Every row gives one point. The points of each table are mixes of a few directions, plus a little noise. How many directions does each table use, and how many do they share? Where both have some left over, give the other angles between the two spaces (their principal angles), to ten degrees, smallest first.

First (4 x 3)
[[-38   5  25]
 [ 13  -2  -9]
 [ 49  -6 -32]
 [-24   3  16]]
Second (6 x 3)
[[ 23  -3 -15]
 [-25   3  16]
 [ -6   1   4]
 [ -4   0   3]
 [ 60  -7 -39]
 [-46   6  30]]
Directions: first 1, second 1, shared 1

First (7 x 6)
[[-28   8   9  -2 -33  30]
 [ 33  -9 -10   2  38 -35]
 [-25   7   8  -2 -29  27]
 [-37  10  12  -3 -43  40]
 [ 25  -7  -8   2  29 -27]
 [ 28  -8  -9   2  33 -31]
 [  5  -1  -2   0   5  -5]]
Second (7 x 6)
[[ 30  -2   7   7  -6  16]
 [ 23  -7  26  12   0  17]
 [-14  -6  23   5   9  -1]
 [ 60   8 -33   2 -21  20]
 [-42   9 -34 -18   3 -28]
 [-60   4 -16 -16  11 -32]
 [  2  -7  27   8   5   8]]
Directions: first 1, second 2, shared 0; angles 80

First (8 x 9)
[[  2  12   4   6 -14 -31  11  13   5]
 [ -9  -5   6  -6  17  25  -8 -10   2]
 [ 19 -28  37 -11  -5  26 -10  13 -44]
 [  1  -6   6  -5   9  11  -9  -7  -2]
 [  3   2 -18   3   1  -9  -3 -10  12]
 [-19  11   4  -2  20   4  -7 -13  24]
 [ 11   3 -15   6 -18 -22  10   8  -3]
 [ -7  10 -23   7  -9  -5  18   7   6]]
Second (8 x 9)
[[ -3  -1  -2  -4   2   1 -10  -5   2]
 [-15  -2  14 -14  -1   5 -24   1  -7]
 [-12   0   5 -10 -14  -4 -14   9 -11]
 [  0   7 -16   5  -7 -13   8   2   7]
 [  7  -5  -4  -4   0 -14 -20 -12   5]
 [ 15   5  11  13   5 -15  18   3   8]
 [ 33 -12 -11  25   8  38  60  10 -17]
 [-23   8   4  -9   6  -1 -18  -6  12]]
Directions: first 4, second 5, shared 4

First (11 x 12)
[[  8   1  -1   0  16  28  13   3  -5   2  20   0]
 [  9 -27 -21  19  21  31  -6  -5  10 -20  -9   6]
 [ -8   3  10 -10  10 -22  24 -30 -12 -14  -4  25]
 [-25  18  39   3  -3  -6  -3   5  25 -14 -17  -6]
 [-34   2  21  -8 -14 -30  27 -20  18 -11 -28  17]
 [ -5 -27 -22   2  -5   5  11  -9   4  11  -1  12]
 [  3  23 -12 -11 -39 -18   2  30   7   6 -23 -33]
 [  4  36   9 -15 -45 -45 -30  33  -7  26  -5 -35]
 [ 13  -3   4   6  28  30  -5  -1 -11   1  29   5]
 [ 18  -9 -18  11  14  16 -12   2  -2 -19  -8  -4]
 [ 17 -16  -8   2  15  11 -22  -5 -26  33  46  11]]
Second (8 x 12)
[[-45 -19   7  -8  -9  -6 -16 -34  -1  31   2   2]
 [ 58  38 -11  -2  14  10  34  35 -12 -45  -3  -9]
 [ 20  -7  -2  14   9  -2  -5  32  10  -8  -5   3]
 [ 17 -18   2  27  -6  -3 -21  25  27   0   2  12]
 [ -6 -28   3  16   7  -8 -22  23  16  13  -6   7]
 [-36   4   5 -14 -27   2  -3 -60  -5  19  13   2]
 [  5  17  -4 -15  10   3  20   0 -18 -10  -4  -9]
 [-13  13  -1 -19   1   2  14 -22 -18   1   1  -8]]
Directions: first 6, second 3, shared 1; angles 50, 90
